Rows are points. Any point is a mix of the corners, with weights that add up to 1. It lies inside the corners' shape when no weight is negative. Is each point inside? If not, which corners have a negative weight?
(in the rows, 128 means zero)

Corners:
(1): [ 84 144]
(2): [173 108]
(3): [137 139]
Points:
[140 135] => inside
[168 111] => inside
[ 93 146] => outside (2)
[162 116] => inside

Corners:
(1): [126  97 110 109]
(2): [107 220 163 141]
(3): [130 106 131  94]
(4): [137  66 144 162]
(5): [151 126 154 154]
Points:
[130  96 131 139] => outside (3)
[115 165 140 110] => outside (4, 5)
[131 114 151 153] => outside (1)
[124 156 142 127] => outside (4)
[131  82 111 118] => outside (2, 3)
[129 139 152 142] => outside (1)
[144  91 142 142] => outside (2)
[116 181 146 121] => outside (4)
[119 177 155 147] => outside (3)

Corners:
(1): [103 113 108 122 171 147  95  82 101]
(2): [157 120  99 151 112 129 153 101 140]
(3): [105 100 178  93 118 167 122 141  89]
(4): [138 102  95 107 102  91 171 156  63]
(5): [169  95  98 174 137 166 134 175 106]
(6): [103 105 154 164 102 121  92  80  92]
(7): [178 157 149 129 135 174 122 108 145]
(8): [ 83 153 151  86 120  94  84  98 169]
(9): [162  88 114 154 158 107 104 111 136]
(10): [143 168 168 161 145 133 173 175 156]
Points:
[132 118 129 147 128 149 130 121 103] => outside (8, 9)
[133 130 132 140 139 113 121 128 135] => outside (2, 3)
[119 123 126 134 150 139 116 108 115] => inside
[134 120 143 136 137 142 118 118 129] => outside (4)

Corners:
(1): [131 136 163 183  94 161 147 159 149 170  68 110]
(2): [162  94 121 172 154 126 109 105 130 144 136 121]
(3): [119 130 116 148 116  88 110 118 125 134 139 186]
(4): [ 92 141 173  83 149 133 158 207 176 147 145 103]
(5): [ 84 151 182 101 112 107 153 164 138 145 180  77]
(6): [ 87 106 168 177 113 187 155 163 129 147  87 146]
(7): [ 92 102 129 134 186  94 121 106 104  94 106 160]
(8): [105  92 106 148 150 133 114 155  73 116 120 128]
(9): [124 128 135 138 125 190 189 138 155 156  64 153]
(10): [135 113 116 157 167 135 104 123 111  71 133 145]
(11): [115 112 142 102  85 101 147 148 193 152 168  62]
(12): [116 108 153 108 137 115  94 115 117 106 114 131]
(13): [101 163 112 157 155 157 122 115 144 134 102 152]
Points:
[106 129 138 152 126 136 141 140 128 128 117 137] => outside (2, 4, 12)
[120 121 146 160 126 149 135 145 135 136 104 128] => inside
[116 111 141 134 140 128 127 137 125 117 119 130] => outside (13)
[ 97 125 151 154 110 151 139 173 137 138 128 116] => outside (2, 7, 9, 12)
[104 117 134 153 131 133 141 134 126 141 110 135] => outside (4, 10, 12)

Corners:
(1): [117 123 118  96 169 131 166 134 110 153  85 145 102 146 103 143 111 107
 181 103]
(2): [146 117  99 178  91 138  90 134 140 107 164  55 155  95 186 144 154 118
  92 142]
(3): [145 149 150 108 131 104 130 114 137 182 126 135 130 172 127  91 126 108
 145 122]
(4): [147 142 120 113 199  86 139 126  98 152 112 174 142 159 111 151 125 122
 185  89]
(5): [ 83 153  90 167 116 116  84 152 166  82 115  98 122  90 114  96 147 159
 109 166]
(6): [125 156  87 115 108 118 121  93 125 119 101  87  93 104 133  98 171 158
 146 117]
(7): [103 141 111 127  79  88 123 132 185 125  89 108  99 114 172 112 161 153
  93 127]
(8): [156 110  83 151 123 124  94 133 145 146 168  96 150 141 177 139 140 111
  38 161]
(9): [103 133 125 126 133 131 112  85 175 173 159 126 122  83 149 155 132  97
 136 151]
(10): [173 170 150 119 146 105 124 165  62 124  59 155  81 169 115 102 139 130
 154 138]
(11): [137 175 105  90 153 121 131 128  78 146  78 154  95 164 140  92  84 151
 163 111]
(12): [125 173 144 147 169 145 164 143 157 161 137 118 135 146 138 172 151  90
 104 123]
(13): [119 123  78 138  62 120 114 129 182 112 164 149 139 122 147  76 145 148
  97 199]
(14): [150 135  89 168  88  95  91  98 178 121 185  93 114 131 170 130 107 102
  53 159]
(15): [129 103 139 148 151 147 139 102 104 131  97 143 114 145 123 147 108 126
 119 122]
(16): [147 125 104 106 149 135 135 157 117 115  90 161  91 101 113  81 141 151
 131 103]
(17): [138 113 112 114 141  88 119 117 109 151 165 146  97 151 123 154 118 155
 136  84]
(18): [124 150 125  46 166 161 125 107 102 108  87 156  94 153 129  88 123 121
 180  96]
(19): [100 138  99 115  71  88 115 102 195 113 161  75 138  72 151  83 144 146
  73 187]
(20): [ 81 142  92 127  68 116 148 161 111 123 100 132 142  87 137  84 199 115
 103 123]
(21): [160 155 121 103 139 124 113 125 119 160 115 147 162 152  91 155 126 126
 177 102]
Points:
[139 133 106 132 128 120 113 131 133 137 131 118 127 135 146 123 136 122
 102 140] => inside
[128 135 108 130 116 118 120 131 133 135 126 120 128 125 145 118 146 123
 110 135] => inside
[102 144 101 144  94 123 131 132 147 116 112 103 110  88 150 105 153 132
 103 150] => outside (3, 4, 8, 17, 18, 21)
[126 141 103 132 122 111 119 129 138 132 126 118 119 115 136 127 142 132
 124 134] => outside (3, 15, 18)
[122 147 111 129 128 115 115 134 133 120 113 123 116 124 127 109 137 136
 127 139] => inside
[132 136 111 120 119 109 115 120 135 131 123 128 115 128 130 112 136 129
 124 135] => outside (2, 11, 12)
